Each row of a before or after table is a point. The points were changed in one or more steps. Then noise was added and the rows were shuffled. The steps act on how far a point lies along the listed directions, d1 being the first. Write out the steps. A step turns or swaps two directions, mirrors them in a line or flattens them onto one, adds a multiple of one to another, or multiplies one. Angles are multiples of 10 degrees, from the lower direction toward the higher: turns from -170 to 170, lines from 10 to 170 but not 90. Use the fewest steps. Two steps may share a direction if one is a turn and the other turns, adds or multiplies; they go together, in the order done. Otherwise the lowest direction goes first.

Directions:
(1): [-17  36]
(2): [-36 -17]
Before (13 x 2):
[[  9  32]
 [-24  21]
 [-62   6]
 [  6  33]
 [-21  15]
 [ 18 -11]
 [-35   5]
 [  9  23]
 [ 11  33]
 [ 55 -66]
 [ 21   3]
 [ 13  28]
 [ -3 -18]]
After (13 x 2):
[[ 65  55]
 [ -3  23]
 [ 12  20]
 [-29  12]
 [-33   6]
 [ -6 -62]
 [-19 -24]
 [-32  11]
 [-24  10]
 [ -3 -34]
 [-31   9]
 [ 19  -5]
 [-16 -22]]
Steps: turn d1 and d2 by 90 degrees

Directions:
(1): [ 6 -4 47 14 37 29]
(2): [ 41  33   4  40 -17  -9]
Before (13 x 6):
[[  23   13  -14   13  -15   -4]
 [  54   23   25   43  -30    6]
 [ -20  -25   24    0   15    5]
 [  19   24   15   22   15    1]
 [ -22  -23   22    9   30   20]
 [   0    2   26   -5   37   29]
 [ -10    4 -102  -11  -95  -73]
 [  -9    6   32   12    2   -2]
 [  44   27  -39   17  -60  -31]
 [   0   13   15    7  -16    1]
 [  13   -6   47    2   21   18]
 [  16    6    0    6  -21   -9]
 [  19   14   32   38   22    9]]
After (13 x 6):
[[-10   5  22  -2  -5   8]
 [ 14  -1  24   8  -1   7]
 [ 19   3  18  16  12  16]
 [-30  -6  17  -9  -1  -6]
 [-35 -26 -26 -13  -2  -5]
 [-23 -27   7 -40   7   3]
 [-23 -21 -13 -11 -15 -14]
 [-14  -3  18 -10  32  11]
 [  5 -22  63   2  25  42]
 [-31 -23  20 -11  37  16]
 [ 90  60  23 108 -34 -18]
 [-25 -10 -20 -40  14   8]
 [ 58  18  51  45  10  23]]
Steps: turn d1 and d2 by -90 degrees

Directions:
(1): [ -3 -35  19  20   7  11   1  68  19]
(2): [-33 -15  22 -22 -47 -40 -30   6 -11]
(3): [-66  22 -32   1  10  28 -11  13  -5]
(4): [ 11  19 -14 -20 -50  18  48  26 -15]
Before (9 x 9):
[[-49  31 -24  -7  38 -17 -23 -43   6]
 [-28  14 -20 -24 -13  11   5   3 -21]
 [-56 -19  25 -14  29 -25 -79 -28  -2]
 [ 53 -18  29  16  13   3  34  25  31]
 [ 29  19  -4 -26   6 -33   3 -85 -27]
 [ 20 -14  47 -11 -28 -68 -19 -49   2]
 [  6  22   1  -7 -18  20  19  57  11]
 [  1  10 -34   0  10  26   4  13  10]
 [ 12  -1   2   1  -5  31  11  44  21]]
After (9 x 9):
[[-24  -1  10 -24 -52 -21  24  54   4]
 [ 27 -52  56 -14 -33  -6   4  68   6]
 [ -8   0   1 -31 -26 -20  -5 -17 -21]
 [-16   9  -2  -1  27   4 -41 -26  15]
 [ 74  -2  19  16  -1  10  62  13  20]
 [ -9  30   3  -8  22 -20 -40 -35   7]
 [ 28  19 -25 -21 -28  33  75  26 -22]
 [ -7  16 -11  28  66  25   3 -16  28]
 [-26   6 -26 -11  -6  -2 -26   0   3]]
Steps: mirror d1 and d4 in the line at 140 degrees; turn d2 and d3 by -80 degrees

Directions:
(1): [-26  12  45  22   4  -8 -24  36  46  -7  30 -32]
(2): [-15 -43 -32  38  -7 -24  -7  -3  45   4 -47   1]
(3): [  9 -41   7  15   0  40 -42 -45 -12  16  19 -36]
Before (8 x 12):
[[ -1 -19 -28   8 -18 -31   3  24  36   2 -60  34]
 [ 19 -23 -23 -16  -8  46  -6 -41 -43   7  21 -25]
 [ 37 -32 -27   8   3  21   8 -28 -23  13   8   3]
 [ 10 -81 -35  36 -22  36  -1 -47  10  16 -16  -3]
 [ -6 -13  64  12  -1  26 -37   7  18   5  74 -54]
 [ 16  19 -15  -1   7  -4  13  10 -10 -11 -13  26]
 [-30  40  59  10   2 -13  -9  49  51 -13  32 -19]
 [ -2 -44  17  39  19 -12 -36 -17  36  23   0 -29]]
After (8 x 12):
[[ -2 -44  16  39  19 -14 -35 -15  37  23  -2 -28]
 [-27  41  64   7   3  -4 -13  43  44 -11  41 -24]
 [ -6 -25 -63   6 -15 -19  30   1  15  -5 -45  12]
 [ 30 -17  21 -20  -9  49 -41 -28 -35  17  24 -11]
 [  8 -82 -38  38 -23  32   1 -44  14  15 -21   0]
 [ 27 -32 -42  17   1  -5  21 -12   0   9 -18  17]
 [-32 -14  20  36  -9 -47   2  54  82  -8  -2 -12]
 [ 23  19  -4  -7   9  14   4  -3 -26  -9   6  17]]
Steps: swap d2 and d3

Directions:
(1): [ 22 -12   6  50 -42  17 -10 -31  27   1  -5   2  23  -2 -31 -25  39 -60]
(2): [ 25  -7  60  18   9  28   7 -23  -4  19   7  26  32  43  14 -26  -1  57]
(3): [  2 -51 -34  28  31 -10   6  46  -7  -8  46  23 -12  -2   1 -55  21   6]
Before (8 x 18):
[[ 20  25  46  28 -28  19   2 -38  32   2 -17   4  27  24 -26  -4  13 -26]
 [ -4  33 -13   0 -61 -10 -13 -39  18  -2 -61 -39 -12 -42 -24  49  10 -61]
 [  3   6 -11  20  -7  10   6   2  -3   6  24  15  -6 -10  -8   1   2  10]
 [ 18  -2  53   6 -26  34   1 -39  15  11 -18  16  18  15  -4 -11  24   5]
 [ 21   4  19  34 -64  21 -20 -46  42  -7   1  -6  21  15 -12 -18  35 -52]
 [-13  -5 -31  26   0 -15   2   3  18  -9  10 -10 -14 -55 -29   9  23 -67]
 [-51   0 -93 -36   9 -23 -19  35 -19 -24 -25 -38 -47 -61  -2  39 -25 -72]
 [  9 -14  17  24  33   5  14   4  -5   7  26  25  15  43  26 -39  17  63]]
After (8 x 18):
[[ 26 -19   8  47 -46  16 -19 -24  36 -11  26   8  16  16 -10 -43  44 -49]
 [-30  -3 -69  -4  17 -38   5  33  -2 -21  11 -12 -29 -23   7   3  17 -18]
 [ -3  43  73 -31 -11  47 -14 -70 -18  27 -65 -11  38  34  25  46 -53  37]
 [ -2  20 -19  14 -15  13   2  -3   4   2  10   5 -13 -16  -8  18  -3   2]
 [  8 -40 -12  24  -5  10   7  13   9  -5  19  23 -10  -9  -6 -47  38 -21]
 [ 18 -16   2  50   3   6   9   6  25  -7  25  18   7  17 -29 -51  33 -26]
 [ 45 -10  70  48 -31  31   0 -56   7  31 -19  21  38  31   0 -30  19  42]
 [  7  28  57  15 -18  25   3 -57  22  11 -19  -3  27 -13 -18  34   5 -26]]
Steps: turn d2 and d3 by 120 degrees
